Each row is a point. Each copy is the shape, with its points in the same order, turned, moved and blurred by noise. Is it also mirrored, or only turned?
(in the rows, 128 means zero)

Shape:
[[149 114 178]
 [131 137  36]
 [108  92 202]
 [ 92 175  78]
 [134  94 140]
 [169 136  94]
 [ 97 115 163]]
Copy 1 (7 x 3):
[[143 160 158]
 [ 94  63  53]
 [135 139 205]
 [ 53 102  87]
 [146 101 141]
 [124 126  82]
 [105 108 181]]
Copy 1 is: only turned
Copy 2, 7 rows:
[[119 173  98]
 [222  97 165]
 [ 72 140  82]
 [164 106 198]
 [138 131  93]
 [195 152 137]
 [ 98 125 119]]
Copy 2 is: mirrored
Copy 3 (7 x 3):
[[ 80  91 112]
 [193 158 176]
 [ 45 124  98]
 [184 175 116]
 [ 93 122 143]
 [159 102 154]
 [ 86 145 103]]
Copy 3 is: mirrored
Copy 4 (7 x 3):
[[149 158 178]
 [ 73  90  75]
 [120 185 202]
 [ 77  62 127]
 [109 148 147]
 [122 104 100]
 [106 144 190]]
Copy 4 is: mirrored

Shape (9 x 4):
[[149 124 157 132]
 [141 129 110 133]
 [161 157 132 114]
 [172 150 108 145]
 [115 132 123 132]
 [127 178  77 178]
 [ 73  18 131  43]
 [189  96 114 118]
 [ 95 104 127  26]]
Copy 1:
[[154 143 133 154]
 [143 144 105 118]
 [172 113 117 124]
 [174 135  82 125]
 [118 128 116 128]
 [124 112  43 122]
 [ 76 188 236  67]
 [182 177 129 111]
 [115 111 209  62]]
Copy 1 is: mirrored
Copy 2:
[[133 111 150 116]
 [138 134 132 153]
 [112 107 154 160]
 [150 121 151 173]
 [118 152 140 135]
 [148 190 174 191]
 [ 78 131  10  65]
 [154  89 108 155]
 [ 43 117  65 124]]
Copy 2 is: mirrored
Copy 3 (9 x 4):
[[131 116 134 106]
 [126 136 110 157]
 [106 108 134 170]
 [134 108 124 176]
 [124 164 132 140]
 [149 167 135 216]
 [ 71 205  44  29]
 [116  97  79 130]
 [ 29 174 109  86]]
Copy 3 is: mirrored

Shape (11 x 8):
[[ 77 145  63  88  91  92 165  91]
 [152 124 139 139 142  69  91 167]
 [139  92  53  88 142 130 146 154]
 [142 167 189 144  83 138 111 133]
 [112 163  87  80  67 149 114  73]
 [122 170 126 191  82 146 105 138]
 [198 133 102 111 177  88 194 169]
 [115 103  49  47 139  84 171 182]
 [ 85 185 160 155 131 156  81 103]
 [200  96  76 108 162  70 171 130]
 [123  99 169 164 125 133 130 138]]
Copy 1, 11 rows:
[[209 179 110 107 138  90 189  87]
 [153 132 163 154  62  93  84 124]
 [212 133 116  65  88 140 124 137]
 [ 94 196 159 146 126 130  83  94]
 [179 180 129 108 164 147 154  45]
 [140 202 118 189 126 156  91 119]
 [123 137 105  76  15 114 131 142]
 [226 152 112  36  73  72 136 135]
 [111 147 116 187 175 123  89  98]
 [166 115 138  86  18 130 169 130]
 [120 160 169 144 122 124 104 172]]
Copy 1 is: mirrored
Copy 2, 11 rows:
[[ 64 162  61 185 132 138 171  76]
 [ 87  94 106 111  99  89  94 159]
 [135 132  42 100 105 118 132  79]
 [101 157 183 140  94 137 112 155]
 [ 87 157 117 180 102 194 127  63]
 [107 169 128 149  99 171 114 192]
 [124 132  84  62 194  71 120 109]
 [ 82 131  27  83 115  90 169  59]
 [116 106 164 171  95 180 155 169]
 [127 117  50 107 176  71  87  86]
 [144 149 132 148  87  90 128 164]]
Copy 2 is: only turned
